Each row is a point. Any point is a mix of the corners, with weights that add up to 1. It lies inside the corners' shape when no weight is negative. Is each point inside? If not, which corners have a negative weight?

Corners:
(1): [25 -2 52]
(2): [-60 -13 -11]
(3): [17 -1  0]
(4): [ 40 -31  -4]
Points:
[-22  -4   3] => outside (4)
[-16 -12  16] => outside (3)
[-23  -2  14] => outside (4)
[  8 -21 -12] => outside (1)

Corners:
(1): [-11  -6 -54 -12 -32  42 -32  30  10  27  12]
(2): [ 23 -33   0  -2 -27 -48 -35  12 -35   4 -39]
(3): [ 40 -19  38  12   5  24  12 -10   4  44 -28]
(4): [-14  32  16  29  23   1   9 -15  18 -29  23]
(5): [ 36 -13 -15 -23  -1 -10 -23  33   1 -24  -6]
(6): [-9 39 19 22 60 24 21 -9 13  7 -1]
(7): [ 29  -4  -7 -28 -31 -26  -3   7  -5 -34 -36]
(8): [ 28   3 -38   3 -45  16 -22  52   4  44  -5]
(9): [ 38   2 -24 -18 -23 -42 -15  -8 -23 -21  -4]
(10): [ 29 -32 -19  -2   2 -33   9  16   4 -24 -24]
(11): [-30  39  49   7  57 -10  27  -9  27 -25  33]
(12): [  6   6  24  12   3   3  20  -1 -27  -1 -10]
Points:
[  9  -1  -2  -4   6 -14  -3   1   5 -17  -2] => outside (8, 12)
[ 7  1 -3  1 -2  2 -4 11  1  0 -8] => outside (9)
[15  5  9  5  5  0  6  0 -8  3 -9] => inside
[ 17  -1   4  -2  -2  -9  -1   7  -1  -3 -15] => inside

Corners:
(1): [  4  38  -4  -1 -10  -5 -10  -3  10   2  13 -22 -13 -32 -19  10  12  -4
 -13   3]
(2): [  9  33  -3   9   1   8  32  19  -7   0   4   6  -2  -8 -32   0   2   0
  -1   8]
(3): [-13 -17   0   5   0 -33 -14   2  -9  -8  10   7   9   4 -12  -4  -5   8
   0 -29]
(4): [ -8 -19   9   7 -18  -2 -17  13  13   2  11  -2  -2   4 -15 -11  -4  18
   1  -2]
(5): [ 13   1  -9   9 -12   2   6 -12  14  -7 -22   1 -41 -45   6  24   7  10
  -6  16]
(6): [-12   0   2   9  13  -2  60  17   4   6   1  -9   7   1   7  -4  12 -10
 -10   3]
(7): [ -8 -10 -12  -8 -23  -5  23 -12  -8  -7  13   4   2 -12   7   1 -14  -3
 -17  -5]
(8): [ -5 -16   7 -10 -23   5  -6   9 -32 -11 -18 -23   3  -9 -15  -8 -17 -17
 -27  -7]
(9): [-15 -13  -1 -15 -14 -13  -9  -2  -3 -10 -15 -33 -10   6  -8  16 -12 -15
  -6   9]
(10): [ 24  11 -16  12  15  11  -5  -7  15  19   5  12   7   1  17  18  15  27
  -5   1]
(11): [-13  -6  -3   2  -1  -2   2  -2  15  -9 -12   8  -6  -2   8  24   5  -9
 -18   2]
(12): [ -2   3   9 -32 -17  -4  -7   5 -13 -11   0  -7 -16 -14   2   8   2   4
 -27  10]
(13): [-14 -15  -5 -44 -11   4  12 -15   8 -12   2   1 -31 -31   5  -4  -2 -17
  -3  -2]
(14): [-12   1   0   4  -7   7  16  -3 -39  -2   5   8  -4 -12   3 -10   6  -2
  -4  14]
(15): [ 16 -17   9  -2  -3   5 -17  16   7   2  11  -6  -5  11  19  19 -11  -6
 -15  -2]
(16): [ -4  21  -9   2  38   9  40  -9 -34 -12   2   3 -27   1   4   1   1   6
 -15  10]
(17): [  3  12  14   4 -16 -14   4  25 -39  41  16   5  16  10   3 -14  -8   0
   2 -32]
(18): [-10 -19  10   1 -18   8  -1  26 -20  17  12  -1   0  -1  -6  15  -9  11
   4  -7]
(19): [-12  -5   9 -22  16 -26  -7  -2  12  -5  12   4  -3  -8 -33  -3 -31 -15
 -31   8]
(20): [ 0 44  1  1 42  3  6  3 19 -8 11 13  8 -5 11  3 -9 14 -2 11]
(21): [  7  -3 -28  -4   2  -2 -18  15  20  11   1   5 -16  -2  15   9  -7   9
  -6   9]
Points:
[-2  1  0 -9 -2 -6 -9 -1 -5  4 10  0 -8 -7  2  4 -7  5 -6 -1] => outside (2, 6, 8, 11)
[  0   2   0   1  -5   7  22   3 -14   2   3   2  -7  -9   0   2   8   2
  -6  -3] => outside (9, 19, 20, 21)
[ -6  13   2  -4  -2  -6   8  -5  -1  -2   6   3   0 -21  -4  -4   4   1
 -13  -1] => outside (2, 9, 15, 16, 18, 21)
[ -9  -6   0  -9  -1  -7   5  -1   7 -10   0  -7 -11 -10   0   4  -3  -7
 -17   5] => outside (2, 10, 17, 18)
[  0   7  -4   1  -5   6   9   5   0   4  -3  -3 -13 -14  -2   4   3   3
  -2   4] => outside (3, 7, 12, 15, 19)
[ -3  -3   1  -5  -9  -2   2   5 -10   0   0  -5  -3  -8  -4   1  -8  -3
 -13  -3] => inside
[  4  -5  -4 -12 -19   0   0   6   0   5   1  -9  -9 -12   1   1  -4  -5
 -14   6] => outside (3, 11, 16, 18, 20)
[-10  12  -2 -12  -5 -14  -3   3 -13  -4  11  -5  -4  -8 -22 -16 -11  -2
  -9  -3] => outside (5, 6, 10, 11, 15, 18)
